Each wall is flat, endless, passes through zero and stands at right angles to its row. A trip goes straight from one point to another. Which walls does it cross, in order?

Walls:
(1): [-0.039,-0.006,0.034]
(2): [-0.013,0.010,0.015]
(3): [0.002,0.045,0.033]
(4): [-0.020,-0.033,0.014]
Trips:
[-0.012,0.033,0.057] to [-0.006,0.027,-0.068] => 1, 2, 3
[-0.022,0.050,0.001] to [0.017,-0.020,0.014] => 4, 2, 3, 1
[-0.007,-0.057,0.000] to [0.027,-0.063,0.024] => none
[-0.010,-0.008,0.005] to [0.001,-0.009,0.004] => 2
[-0.042,-0.021,-0.017] to [-0.025,-0.037,0.015] => none
[-0.031,-0.007,0.033] to [0.012,-0.017,-0.002] => 3, 2, 1
[0.013,-0.035,-0.008] to [-0.011,-0.016,0.003] => 1, 2

Walls:
(1): [0.019,-0.022,-0.024,0.008,0.016,-0.004,0.007,0.000,-0.012,0.028,0.037]
(2): [0.011,0.010,0.030,0.015,-0.041,-0.057,-0.040,0.038,-0.011,-0.022,-0.028]
(3): [0.032,0.027,0.055,-0.064,-0.012,-0.027,-0.033,0.018,-0.012,0.031,0.026]
(4): [-0.010,0.019,0.002,-0.039,-0.019,0.002,0.000,0.005,-0.014,0.017,0.031]
(5): [0.016,0.018,0.007,0.014,-0.037,0.010,-0.039,-0.024,-0.013,-0.002,-0.026]
(6): [0.080,-0.046,-0.010,-0.010,0.050,0.005,-0.012,0.001,0.013,-0.032,0.004]
(7): [-0.005,0.040,-0.019,0.021,0.034,-0.041,-0.009,0.053,0.022,0.049,-0.021]
(8): [0.023,-0.019,0.031,0.013,0.030,0.035,-0.084,0.022,-0.004,-0.049,0.011]
Trips:
[-0.013,-0.001,0.010,0.005,0.007,-0.034,0.008,0.005,0.003,0.027,0.008] to [0.018,-0.026,0.026,-0.002,0.017,0.003,0.021,-0.018,-0.049,-0.054,-0.028] => 4, 6, 7, 1, 3, 8, 5
[0.005,-0.021,0.022,-0.027,0.027,-0.043,0.025,0.023,0.022,0.001,0.021] to [0.041,-0.047,-0.004,-0.008,-0.010,-0.014,-0.023,0.018,0.014,-0.007,0.016] => 8, 4, 7
[-0.030,-0.040,-0.014,-0.028,0.014,0.054,0.007,-0.003,0.013,-0.003,0.011] to [0.020,-0.032,0.012,0.036,0.016,0.018,0.009,0.028,-0.016,0.016,-0.007] => 4, 7
[0.064,-0.035,-0.014,-0.026,0.015,-0.019,0.023,0.024,-0.011,0.004,-0.024] to [-0.025,0.019,-0.014,-0.014,0.013,0.011,0.007,-0.028,0.022,0.032,-0.046] => 2, 3, 1, 6, 5
[0.038,-0.031,0.002,0.004,0.048,0.018,-0.003,-0.037,0.016,-0.059,0.016] to [-0.054,0.030,-0.024,-0.016,0.019,-0.011,-0.007,-0.016,-0.075,0.031,0.028] => 4, 6, 8, 3, 7

Walls:
(1): [-0.006,0.025,-0.012,0.036,0.012,-0.056,0.003,0.014,0.000,-0.005,-0.017,-0.025,0.018,0.013,-0.049,0.036,-0.004,0.010,0.024,0.014,-0.040,0.005,-0.041,-0.011]
(2): [0.036,-0.016,0.035,-0.046,0.018,-0.022,0.008,0.045,-0.002,0.014,-0.008,-0.003,-0.024,-0.036,-0.011,-0.007,0.027,0.003,0.025,-0.042,-0.007,0.009,0.048,0.011]
(3): [-0.021,0.023,-0.024,-0.026,-0.050,0.071,0.026,0.010,-0.026,-0.003,0.011,-0.022,0.012,-0.063,-0.008,0.024,0.029,-0.002,-0.011,0.004,-0.049,-0.039,0.028,-0.018]
(4): [0.028,-0.010,0.009,-0.028,0.016,0.034,-0.011,-0.049,-0.043,-0.018,0.005,-0.025,-0.026,0.001,0.026,-0.020,0.033,0.014,-0.017,-0.037,0.006,-0.026,-0.020,0.012]
(5): [0.057,0.024,0.030,0.013,0.023,0.015,-0.009,0.003,-0.012,0.002,0.032,-0.069,-0.022,-0.046,-0.036,-0.032,0.008,0.033,-0.001,0.056,-0.002,-0.033,0.000,0.021]
(6): [-0.014,-0.021,0.002,0.017,-0.017,-0.039,0.024,-0.028,-0.031,0.013,0.026,0.024,-0.028,0.055,0.013,0.011,-0.032,0.002,-0.023,0.023,-0.001,0.056,0.008,0.020]
Trips:
[-0.006,-0.008,-0.068,0.006,-0.030,-0.008,-0.030,0.014,0.023,0.032,0.034,0.010,-0.020,0.013,-0.032,-0.047,-0.012,-0.008,-0.064,-0.014,0.037,0.004,-0.006,-0.007] to [-0.008,0.008,0.052,-0.020,-0.002,0.009,0.014,0.014,-0.009,-0.050,0.015,0.001,-0.019,-0.016,-0.006,-0.003,-0.001,-0.014,0.000,0.040,-0.024,-0.002,0.035,0.024] => 5, 3, 2
[0.022,0.041,0.032,0.001,-0.011,-0.020,0.002,-0.060,-0.036,0.024,0.008,-0.012,-0.031,-0.015,-0.066,-0.005,0.014,0.002,-0.048,0.059,-0.033,-0.002,-0.005,0.038] to [0.003,0.007,-0.006,0.013,-0.037,0.044,-0.006,0.048,0.032,0.022,-0.004,-0.034,0.012,0.000,0.015,0.023,0.030,-0.038,-0.026,0.016,-0.010,0.010,-0.017,0.028] => 4, 6, 1
[-0.014,0.029,0.015,-0.017,0.036,0.050,-0.007,-0.035,-0.019,-0.004,-0.010,-0.006,0.022,0.021,0.004,-0.019,0.029,-0.039,0.024,-0.068,-0.024,-0.010,-0.031,0.042] to [-0.027,0.012,-0.004,-0.010,-0.003,-0.040,0.012,-0.018,-0.018,0.004,0.032,0.019,-0.013,-0.022,0.081,0.003,0.011,0.001,-0.015,-0.002,0.028,-0.029,0.025,-0.041] => 2, 6
[-0.066,-0.012,-0.070,-0.001,-0.007,0.073,0.007,-0.010,0.000,0.010,-0.025,-0.034,0.013,-0.030,0.035,0.003,0.009,-0.013,-0.007,0.013,0.032,-0.011,0.016,-0.022] to [0.014,0.005,0.032,0.060,0.045,0.031,-0.017,0.011,-0.011,0.030,-0.020,-0.026,0.061,0.004,0.021,-0.042,-0.017,-0.027,-0.014,-0.004,-0.005,0.038,0.061,0.019] => 4, 5, 3, 2
[-0.006,-0.004,-0.024,-0.016,-0.027,-0.021,-0.069,-0.030,-0.055,0.019,0.055,0.050,0.000,-0.010,0.015,-0.003,-0.042,-0.006,-0.014,-0.056,-0.025,-0.025,-0.006,-0.009] to [-0.003,-0.012,0.013,-0.019,-0.022,-0.016,0.027,0.025,-0.046,-0.012,0.025,0.004,-0.018,-0.023,-0.031,-0.016,-0.040,-0.006,0.027,0.033,-0.011,-0.002,0.007,0.022] => 2, 5, 4, 1
